Each point is reached from the start by the listed moves, each made 0, 1 or 2 times, or once backwards (-1), plus a little noise. Say if it took an odd or an even number of moves. Then give how often each move was made.

Moves:
(1): 7	0	6	-12	-15
(2): 9	5	1	8	-7
(3): -13	9	23	2	0
Start: 8	-2	5	7	3
Points:
33	7	15	10	-25 => odd (1, 2, 0)
5	26	60	17	-25 => odd (1, 2, 2)
-1	-7	4	0	10 => odd (0, -1, 0)

Moves:
(1): -2	4	6	7	2	15	0	11	3
(2): -13	-1	-2	-1	-10	6	-18	-11	-7
(3): -4	-29	15	-18	4	5	9	-6	-6
(4): -17	16	7	-27	7	0	13	13	1
(5): -2	-3	-4	1	-17	11	9	-19	-6
(6): 4	-1	1	-4	-6	2	6	2	17
Start: -4	8	-10	-2	0	-7	12	3	0
Points:
24	-11	-15	32	-35	27	40	-24	13 => even (1, -1, 0, -1, 2, 1)
-8	-15	-23	17	-56	21	-17	-46	12 => even (0, 2, 0, -1, 1, 2)
-14	7	-14	-13	5	-28	-14	1	-3 => odd (-1, 1, 0, 0, -1, 0)
-26	-60	17	-2	6	16	-32	-17	-33 => even (1, 2, 2, -1, -1, -1)

Moves:
(1): 8	-7	-7	-5	2	3	5	11	-1	-14
(2): -7	3	2	-15	19	9	-8	-12	10	-13
(3): 13	-9	13	3	8	3	4	6	0	1
(4): -11	-4	2	3	17	17	6	-9	9	10
(5): -4	9	0	9	-4	2	10	-5	7	3
(6): 0	7	6	-20	2	-7	-2	18	-11	-6
(7): 1	-2	8	12	1	8	4	2	-16	3
(8): -6	-5	0	16	6	7	1	6	1	5
(9): 7	17	-16	5	-9	-7	-12	0	9	1
Start: 3	-2	3	-7	-2	-6	-3	0	3	4
Points:
15	-2	39	15	23	20	22	-8	11	0 => even (0, 1, 2, 0, 2, 0, 1, 0, 0)
1	-15	5	-19	1	4	48	30	9	-2 => odd (2, -1, 0, 1, 2, 1, -1, 0, -1)
60	-11	-13	42	-5	-3	-10	57	-3	-17 => even (2, 0, 2, -1, 0, 0, 1, 2, 2)
-12	-2	5	17	42	39	-4	24	-8	-3 => odd (1, 1, 0, 1, 0, 1, 2, 2, 1)

Moves:
(1): -5	-6	5	6	-3	-4	6	0	2	-4	-21	-1
(2): -9	3	5	-14	3	3	3	4	-2	8	5	-1
(3): -3	0	4	1	21	10	-7	16	0	-5	-5	10
(4): -2	-5	4	-4	-8	3	-9	6	7	11	-5	-2
(5): 16	9	3	-17	-2	12	-3	-16	-4	4	2	1
(6): 7	-16	16	4	-1	-3	-6	-12	2	-2	0	-3
(7): 9	14	18	-5	-15	-11	11	-14	12	-1	12	4
(8): -19	-2	-7	-3	6	-7	-11	1	-12	-9	-5	-3
(9): 8	9	8	-3	4	-5	2	2	-1	3	0	-13
(10): -4	-2	-1	-2	-10	14	7	10	-6	-8	8	-3
(11): -6	-11	-5	-3	2	-7	0	14	-19	4	-8	10
(12): 4	-8	-5	-13	17	-4	0	-4	7	0	-2	-1
Start: 4	5	-7	5	7	-3	1	-4	-12	3	0	-6
Points:
43	2	51	-40	-4	7	1	1	-43	16	-21	-3 => even (1, 0, 1, 1, 2, 1, 1, 0, 2, 1, 2, 0)
-20	24	16	-24	-23	-46	24	8	-25	19	-37	-33 => odd (2, 1, -1, 1, 0, -1, 1, 1, 2, 0, 1, 0)
24	34	46	24	-25	-10	15	-9	8	-6	50	-43 => odd (-1, 0, 0, 0, -1, 1, 1, 0, 2, 1, -1, -1)
0	-20	44	-55	60	-47	-39	-4	-16	11	-50	20 => odd (1, 0, 2, 2, 1, 1, 2, 2, 1, -1, 2, 2)

Moves:
(1): 5	12	-3	-2	0	-3	2	-1	-5	9	-1	4	0	4	3	0	1	1	3	-3	-3
(2): -4	1	0	4	4	5	-2	-1	1	3	12	-6	-2	-6	-1	2	-6	0	-5	2	2
(3): -4	-1	0	4	-1	-1	1	-2	-8	6	-2	3	5	-2	3	-3	9	-5	-2	3	8
(4): 2	-2	1	-5	7	-4	2	7	10	5	1	6	0	5	5	5	5	5	3	2	1
(5): 7	-1	3	8	-1	1	9	5	10	1	2	-1	1	-5	-11	2	3	6	10	7	-5
(6): 4	7	-3	9	-8	-1	7	-6	-3	1	-9	-16	-4	2	-5	2	1	-3	-3	-7	1
(7): -1	11	-8	3	-4	1	2	7	-10	-3	-5	9	-3	-1	1	-3	-8	-9	-16	11	3
(8): 1	5	2	1	-1	7	5	2	9	-1	2	1	1	-2	1	-8	-2	-2	5	9	10
(9): 11	10	5	4	-8	-1	0	-22	11	-3	12	-9	0	-2	-12	-11	-7	5	-7	5	12
(10): 1	12	-5	-6	6	-17	-7	-2	-6	-3	4	-8	6	2	0	-3	5	-11	-1	-12	-8
(11): -7	-17	-7	-5	5	4	-10	2	-4	4	-12	6	4	8	6	10	-1	-6	6	8	-4
(12): -1	-3	-4	9	-3	1	2	5	3	-9	4	7	-5	0	0	-2	1	1	12	7	6
(13): -5	0	12	1	9	-4	-1	9	0	-4	0	6	-2	1	0	4	3	1	10	5	2
(14): 0	1	2	2	7	2	0	5	-2	3	-5	5	7	-1	5	4	-6	3	0	-4	4
(15): -1	-5	3	-3	-1	-2	5	0	3	-2	1	5	0	-5	4	8	-7	1	0	3	0
(16): 0	5	1	5	-13	-7	-4	2	-5	1	1	-3	5	3	6	4	-1	-4	-5	1	-1
(17): 3	-1	5	-4	1	6	-6	6	-8	-3	-2	-6	-2	-14	-5	6	4	-3	-5	-5	10
(18): -4	4	0	7	-7	0	-7	-6	6	4	-1	-3	0	-3	-2	-1	5	-2	-3	-3	3
Start: 4	6	5	-10	1	-16	13	7	8	-3	-8	-14	6	0	-14	-2	2	13	-18	-16	12
Points:
-3	-3	-26	-28	15	-20	0	54	2	-36	-31	19	9	-18	-13	4	-4	-26	-19	3	1 => even (-1, -1, -1, 0, 1, -1, 2, 1, -1, 2, 1, 1, -1, 0, 1, -1, 1, 1)
-15	42	6	-31	50	-54	24	52	14	-11	7	2	-4	7	-8	-14	15	-15	-32	-2	-4 => odd (-1, 1, 0, 2, 0, 0, 2, 1, -1, 2, -1, -1, 2, -1, 0, -1, -1, 0)
-21	-60	-14	-22	5	13	1	14	10	11	-46	44	16	3	10	14	8	2	-26	35	35 => even (-1, -1, 2, 1, 0, -1, 1, 0, 0, -1, 2, 0, -1, 0, 1, -1, 0, 1)
